Rows are points. The points of each table are mixes of a few directions, plus a little noise. How many directions does each table use, and how many do they share? Where both have some left over, give the other angles between the two spaces (their principal angles), to ten degrees, smallest first.

First (7 x 3):
|   2 |  26 |  18 |
| -14 |  41 |  18 |
|  32 | -20 |   3 |
|  53 | -29 |   9 |
| -35 | -44 | -45 |
| -50 |  33 |  -4 |
|  13 |  -8 |   1 |
Second:
| -30 |   4 | -13 |
|  24 | -42 | -14 |
|  20 | -36 | -12 |
| -43 |  55 |  13 |
|  30 |  18 |  26 |
Directions: first 2, second 2, shared 2

First, 8 rows:
|  14 |  -9 | -37 |   9 |   6 |  30 |
|  21 | -13 | -56 |  14 |   9 |  46 |
| -25 |  15 |  66 | -16 | -11 | -53 |
| -17 |  11 |  45 | -11 |  -8 | -37 |
|  10 |  -6 | -26 |   7 |   4 |  21 |
|   0 |   0 |   1 |   0 |   0 |  -1 |
|   1 |   0 |  -1 |   0 |   0 |   1 |
|  -3 |   2 |   8 |  -2 |  -1 |  -7 |
Second, 7 rows:
|  10 |   3 | -14 |   5 |   7 |  54 |
|  -6 |  43 |   3 |   9 | -10 |  19 |
|   0 | -11 |  15 |  -7 |   6 |   9 |
|   2 | -14 | -11 |   1 |   1 | -21 |
|   0 |   4 |  17 |  -4 |   5 |  38 |
| -11 |   7 | -14 |   6 | -18 | -95 |
|   5 | -32 |   5 |  -9 |   9 |  -5 |
Directions: first 1, second 3, shared 1

First (9 x 11):
|  -4 |   7 |  -2 |  -3 |   3 |   3 |  20 | -15 |   8 |  34 | -13 |
|   7 | -18 |  -5 |   2 | -11 |   2 | -28 |   3 | -35 |  10 |  -9 |
|   0 |  32 | -23 |  -7 |  22 | -16 |   2 |  22 |   3 | -19 |  13 |
|  -6 | -22 | -22 |  -6 | -13 |  11 |  -1 |   2 |  -4 |   1 |  -3 |
|  -3 |  23 |  -4 |  -3 |  14 |  -6 |  18 |   2 |  18 |  -2 |   5 |
|  14 | -48 |  56 |  20 | -32 |  15 | -41 | -13 | -25 | -13 |  -3 |
|  -1 |   6 |  17 |   3 |   3 |   0 |  14 | -10 |  16 |   5 |  -1 |
|   0 |  24 | -20 |  -5 |  17 | -14 |  -2 |  25 |   4 | -33 |  19 |
|  -4 |  -4 |   4 |  -1 |  -3 |   7 |  17 | -13 |  14 |  17 |  -8 |
Second:
|  -4 |   2 |   8 |   4 | -12 |   1 |   9 | -22 |  -6 |   7 | -13 |
|   3 |  -2 |  -6 |  -4 |  11 |   0 |  -9 |  19 |   6 |  -7 |  12 |
|  -3 |   2 |   6 |   4 | -11 |   1 |   8 | -19 |  -5 |   7 | -12 |
|  -6 |   2 |  10 |   5 | -16 |   1 |  12 | -29 |  -7 |  10 | -18 |
|  -9 |   4 |  15 |   9 | -25 |   2 |  20 | -46 | -11 |  15 | -29 |
|  -2 |   1 |   3 |   2 |  -5 |   0 |   4 |  -8 |  -2 |   3 |  -5 |
|   5 |  -2 | -10 |  -5 |  16 |  -1 | -12 |  28 |   7 |  -9 |  18 |
|  -2 |   1 |   5 |   2 |  -8 |   0 |   6 | -14 |  -4 |   4 |  -9 |
|  -2 |   1 |   2 |   1 |  -4 |   0 |   4 |  -8 |  -2 |   3 |  -5 |
|   0 |   0 |  -1 |   0 |   2 |   0 |   0 |   3 |   0 |  -1 |   2 |
|  18 |  -9 | -32 | -18 |  52 |  -4 | -42 |  95 |  24 | -31 |  60 |
Directions: first 4, second 1, shared 0; angles 40

First, 9 rows:
| -17 | -29 |  12 |  -1 | -11 |  -5 |  22 | -23 |  -4 | -20 |   1 |  23 | -16 |  41 |  15 | -11 |   3 | -28 |
|   0 |  -3 | -14 |  16 |   8 |  -1 |  17 |  -2 |  30 |  35 |  -5 |  12 | -23 | -19 |   1 |  11 |  22 | -26 |
|  19 |  34 | -14 |  14 |  22 |   8 |   0 |  13 |  13 |  27 | -14 | -20 |   5 | -43 | -14 |  12 |  -2 |  29 |
|   8 | -26 |  43 | -12 |  13 |   7 |  35 | -46 | -29 | -10 | -20 |  58 | -19 |  77 |  -1 | -34 |   9 | -18 |
| -15 | -27 |  11 | -29 | -29 | -25 | -71 |   9 | -36 | -13 |  10 |  10 |  24 |   0 |  -8 |  11 |   1 |  23 |
|  88 |  84 |   3 | -37 |  40 |  57 | -32 |  76 |  11 |  49 |  51 | -42 |  55 | -35 | -39 | -40 |  13 | -13 |
| -14 |   2 | -30 |  49 |  19 | -10 |  46 | -21 |  45 |  41 | -40 |   6 | -45 | -44 |   6 |  35 |  13 |   1 |
| -35 | -36 |   5 | -12 | -36 | -21 | -23 |  -6 | -21 | -44 |  13 |   1 |   7 |  24 |  16 |   4 | -13 |  -1 |
| -35 |   1 | -16 |  12 | -25 |  -9 |   6 |   2 |  -9 | -65 |   5 | -48 |  13 |  -1 |  23 |  11 | -45 |  32 |
Second, 8 rows:
| -67 |  14 |  40 |  41 |  20 |  12 |  -8 | -67 |   1 |  25 | -23 |  37 |  -1 | -33 |  45 | -17 | -28 |   9 |
|  87 | -23 | -56 | -66 | -28 | -17 |  14 |  95 |   0 | -33 |  32 | -48 |  -1 |  48 | -58 |  26 |  39 | -16 |
|   8 | -20 | -19 | -76 |   6 |   2 |  23 |  15 |  -9 |  31 |  18 |  23 |  -3 |  39 |   1 |  16 |  -9 | -19 |
| -35 |  15 |  26 |  52 |   5 |   1 | -14 | -34 |   8 |  -7 | -19 |   5 |  -1 | -34 |  18 | -15 |  -5 |  10 |
|  63 | -15 | -31 | -43 |   9 |  24 |  10 |  -4 | -33 |  39 |  23 |  18 |  18 |  37 | -20 |  20 | -22 |  13 |
|   1 |   4 |   6 |  20 |  10 |  16 |  -5 | -34 | -12 |  19 |  -3 |  16 |  10 |  -7 |   8 |  -3 | -19 |  16 |
|  -5 |   4 |   1 |  14 | -17 | -21 |  -5 |  33 |  21 | -41 |  -6 | -32 |  -9 | -11 | -11 |  -4 |  28 | -10 |
| -50 |  17 |  31 |  57 |  -7 | -17 | -15 |  -5 |  27 | -36 | -24 | -18 | -12 | -41 |  15 | -20 |  17 |  -3 |
Directions: first 5, second 3, shared 0; angles 50, 60, 60

First (11 x 24):
|  12 | -33 | -47 |  -3 |  -2 |  25 |  29 |  49 |  26 | -19 |   6 |   8 | -16 |   7 |  -3 | -16 |   5 |  15 | -32 | -20 |   7 | -33 |   9 | -29 |
| -27 |  67 | -20 | -17 |  -8 | -12 |  16 |  21 |  20 | -19 |  39 |   9 | -39 |  36 | -27 |  26 |  20 |  24 | -35 |  29 |   9 | -30 | -68 |   2 |
|  45 | -39 |  18 |  27 |  -5 |  -4 |  -9 |  -6 |  -7 |  45 | -52 |  16 |   5 |  -5 |  22 |   0 | -10 | -64 |   5 | -21 |   4 |  20 |  94 | -17 |
|  -4 |   2 |   9 |   8 | -27 |   4 |   1 | -31 | -34 |  35 | -42 | -18 | -20 | -18 |  -1 |  -3 | -50 | -51 |  37 | -17 |   6 |  37 |  60 |  20 |
| -21 |   7 |  50 |   6 |  21 | -27 | -46 | -32 |  -7 |  19 |  31 |   4 |  72 |  18 |  31 |   5 |  54 |  48 |  -3 |  40 | -13 | -19 | -84 |  12 |
|  -7 |  25 |  12 |  -1 |  12 |   6 |  -3 | -13 | -16 | -41 |  -1 | -28 | -19 | -34 |  13 |   2 | -50 | -34 |  26 |   2 |  10 |  15 |  11 |  25 |
| -19 |   3 |  27 | -29 |  23 |  -5 | -21 | -34 | -10 | -34 |  25 | -16 |  43 | -31 | -29 | -10 |  11 |  62 |  49 |   4 | -29 |  40 | -49 |  31 |
|   5 | -48 | -33 |  18 |   7 |  25 |  11 |  48 |  21 |  -8 |  17 |   4 |  16 |  16 |  49 | -22 |  14 |  15 | -52 |  -2 |  13 | -70 | -18 | -32 |
|  -6 |  18 |  -3 |  -5 | -15 | -11 |   4 |  -2 |   3 |  23 |  -2 |  12 | -10 |  22 | -22 |  11 |  17 |   7 |  -7 |   6 |  -4 |   3 | -10 |  -2 |
|  15 |  56 |   8 | -11 |  18 |  -7 |  11 |  -1 |   5 | -58 |  -3 |  -4 | -56 | -29 | -22 |  25 | -46 | -55 |  19 |   2 |  11 |  35 |  35 |  17 |
|   6 | -55 | -20 |   2 | -27 |   6 |   5 |   6 |   0 |  61 | -20 |  18 |  27 |  22 | -13 | -17 |  34 |  32 |  -7 | -21 | -14 |  -2 |  20 | -23 |
Second:
|  -4 |  12 |  20 |  19 |   6 |  -2 | -27 |   5 |  -3 |   3 |  12 |  -1 |  14 |  -1 |  52 |  18 |   6 | -38 | -40 |  18 |  23 | -46 | -23 |   7 |
|   3 |  36 |  13 | -25 | -25 | -16 | -22 |  -8 |  -3 |  26 |   8 |  30 |   2 | -10 | -57 |  46 |  54 | -13 | -28 | -14 |  -2 |  19 | -13 |  25 |
| -27 | -30 | -48 |  23 |  -5 |  29 |  57 |  11 |  -9 | -28 |   1 | -51 |  -6 |   2 |  43 | -55 | -65 |  51 |  45 |   6 |  -3 |  -7 |  17 | -12 |
|  20 | -52 |   1 |  14 |  46 |   6 |  12 |  -1 |  17 | -31 | -22 | -12 | -13 |  22 |  34 | -53 | -49 |  10 |  43 |   5 | -12 |   3 |  25 | -46 |
|  -4 |  25 | -10 | -25 | -31 |  -7 |   5 |  -4 |  -5 |  20 |   4 |  14 |  -1 | -13 | -64 |  25 |  32 |  15 |   1 | -18 | -10 |  35 |   0 |  21 |
|  -1 | -54 |  -9 |  40 |  43 |  19 |  20 |   9 |   7 | -40 |  -9 | -38 |  -1 |  19 |  95 | -63 | -74 |   8 |  31 |  21 |   9 | -37 |  14 | -41 |
|   9 |  31 |  16 | -27 | -17 | -19 | -22 | -10 |   2 |  26 |   2 |  34 |   0 |  -6 | -63 |  41 |  52 | -13 | -21 | -14 |  -6 |  25 |  -8 |  19 |
|   2 |  32 |  15 | -19 | -15 | -13 | -23 |  -5 |  -4 |  24 |   7 |  26 |   5 | -10 | -40 |  41 |  45 | -19 | -29 |  -6 |   1 |   7 | -14 |  23 |
Directions: first 6, second 3, shared 1; angles 30, 50

First (9 x 32):
|  11 |  49 |  -6 |   1 |   3 |  22 |  -6 | -24 |  18 |  14 |   9 |  -3 | -18 |  -6 |   0 |  13 |  -4 | -16 | -10 | -11 |   2 | -10 | -10 |   4 |  10 | -28 |   9 |  -6 | -20 |  -9 |  -7 |  27 |
|   5 |   9 |  -3 |  -4 | -26 |   6 | -10 |  -3 |  -2 |   4 |   6 |  -3 |  -9 | -17 |   6 |  -5 |   3 |   9 |  -6 |   8 | -16 |   6 | -15 |   8 |   8 |  -8 |  -5 | -11 |  -2 |  -2 |   2 | -14 |
|  52 |   7 | -32 |   5 |  42 |   0 |  46 |  15 | -13 | -13 | -35 | -21 |   2 |  -3 |  14 |  -1 | -30 | -21 |  13 | -14 | -52 | -21 | -26 |  16 |  -7 |  -4 | -44 | -10 |  30 |   1 |  36 | -39 |
|  -6 |  16 |  -7 |  -6 |  56 | -12 |  26 | -13 |  17 |   1 | -24 |  -6 |   3 |  36 | -11 |  39 |  15 |  10 | -10 |  11 |  12 |  -9 |  30 | -37 |   0 |  30 |  17 |  -4 |  21 | -11 |  11 |  21 |
| -29 | -12 |  11 |   3 | -78 |  45 | -32 | -11 | -16 |  32 |  35 |  -7 |   3 |   5 |  -8 | -46 |  18 |  -3 |  18 | -27 | -29 |   7 | -33 |  41 |  15 | -39 |  13 |  25 | -12 | -12 | -33 |  10 |
|  -1 |  19 |  20 |  -9 |  30 | -31 |   9 |  18 |   9 | -18 | -33 |  27 |  48 |  28 |  -5 |  15 | -27 | -60 |   1 |   4 |  20 | -29 |  30 |  -3 |  20 |  14 |  34 |  -7 |  19 |  36 |  13 |  22 |
| -40 | -63 |  32 |  17 |  41 | -39 | -10 |  26 |   1 | -29 |   9 |  35 |  22 |  18 | -16 |   3 |  -6 |  -4 |  10 |  -4 |  95 |  10 |  62 | -30 | -36 |  32 |  22 |  32 | -19 |  21 | -22 |  29 |
|  -1 |  12 |   6 |  -8 | -72 |  16 | -34 |  -7 |  -5 |  12 |  23 |   1 | -14 | -35 |  10 | -22 |   7 |  14 |  -9 |  13 | -21 |  15 | -28 |  23 |  17 | -24 |  -2 | -14 | -17 |   0 |  -7 | -14 |
|  10 | -39 | -20 |   4 |   4 |  -3 |  11 |   1 | -10 |  -7 |   8 | -21 | -37 | -25 |   9 |   3 |  21 |  72 |  -6 |  20 |  -8 |  33 |  -6 | -22 | -30 |  23 | -44 |  -5 |   2 | -21 |   9 | -44 |
Second:
|  -6 | -60 |  29 |   1 |  36 | -23 |   9 |  34 | -10 |  -5 | -14 |  13 |   0 |  -1 | -11 |  17 | -11 |  -5 |   7 |   9 |  46 |  -1 |  43 | -52 | -29 |  35 | -18 |  40 |   7 |   6 |   1 | -19 |
|  -1 |  -3 |   8 |   3 |   5 |  -4 | -27 |   0 |  10 | -16 |   1 |  12 | -36 | -12 | -13 |  22 |  15 |  59 |  -9 |  24 |  34 |   7 |  37 | -29 | -30 |   6 |  -8 |   7 | -36 | -19 | -17 |   5 |
| -28 | -24 | -23 |   3 | -23 | -35 |   1 |   2 |  -8 | -38 |   5 |   2 |  41 |  21 |  14 | -34 |  27 |  47 |   1 |  18 | -17 |  32 |  -7 |  41 |   5 |  29 |  23 | -49 |  21 |  23 |  10 |  -7 |
| -29 |   2 |  10 | -13 |   0 | -14 |  16 | -18 |   9 |  27 |  21 |  -2 |  31 |   7 |  16 |   4 |   5 | -51 | -20 |   1 |  17 |  18 | -17 | -10 |  39 |  22 |  37 | -17 |  30 |  24 |  12 |  18 |
|   5 |  46 | -20 |  -2 | -14 | -12 |  -5 | -12 |  11 | -23 |  -5 |   7 |  24 |   7 |  11 | -11 |  -2 |  -3 |  -7 |   4 | -20 |  -3 | -16 |  44 |  22 | -11 |  26 | -49 |   1 |  18 |   9 |  17 |
|   6 | -10 |   3 |   4 |  22 |  15 |  19 |   5 |  -6 |  16 | -11 | -10 |   3 |  16 |  -8 |   2 | -10 | -28 |  14 | -22 | -11 | -17 |  -1 |  -6 |  -2 |  -5 |  -9 |  29 |  13 |  -8 |   0 |   0 |
|  31 |   9 | -24 |  10 |  -2 |   0 |   7 |  23 | -16 | -35 | -31 |  -1 |  20 |  12 |   1 | -28 | -19 |   2 |  26 | -16 | -52 | -24 | -14 |  54 |  -9 | -22 | -19 | -12 |   6 |   8 |   9 | -18 |
|  -6 |  26 |  21 | -14 | -23 |  -8 | -28 | -17 |  21 |  15 |  27 |  14 | -23 | -45 |  11 |  24 |   3 |  -6 | -37 |  30 |  46 |  20 |   5 | -32 |  15 |   2 |  14 | -18 | -24 |   8 |  -2 |   9 |
|   5 | -13 |  19 |   8 |  80 | -10 |  19 |  21 |   8 | -11 | -41 |  14 |   5 |  39 | -29 |  39 | -17 | -22 |  16 | -11 |  41 | -38 |  61 | -47 | -27 |  17 |   2 |  45 |   2 |  -6 |  -5 |  24 |
|  14 |  10 | -17 |   0 | -70 |  31 | -26 | -12 | -11 |  11 |  29 | -17 | -36 | -43 |  13 | -30 |  12 |  43 |  -3 |   3 | -43 |  21 | -47 |  35 |   1 | -34 | -28 | -14 | -22 | -18 |  -8 | -31 |
|  11 |  17 |  -5 |   2 | -11 |  60 |  13 | -24 |  -6 |  60 |  16 | -34 | -27 |   0 |  -5 |  -3 |  -1 | -34 |  11 | -40 | -40 | -14 | -43 |   4 |  14 | -39 | -19 |  38 |   3 | -35 | -10 |   2 |
Directions: first 6, second 6, shared 4; angles 50, 80
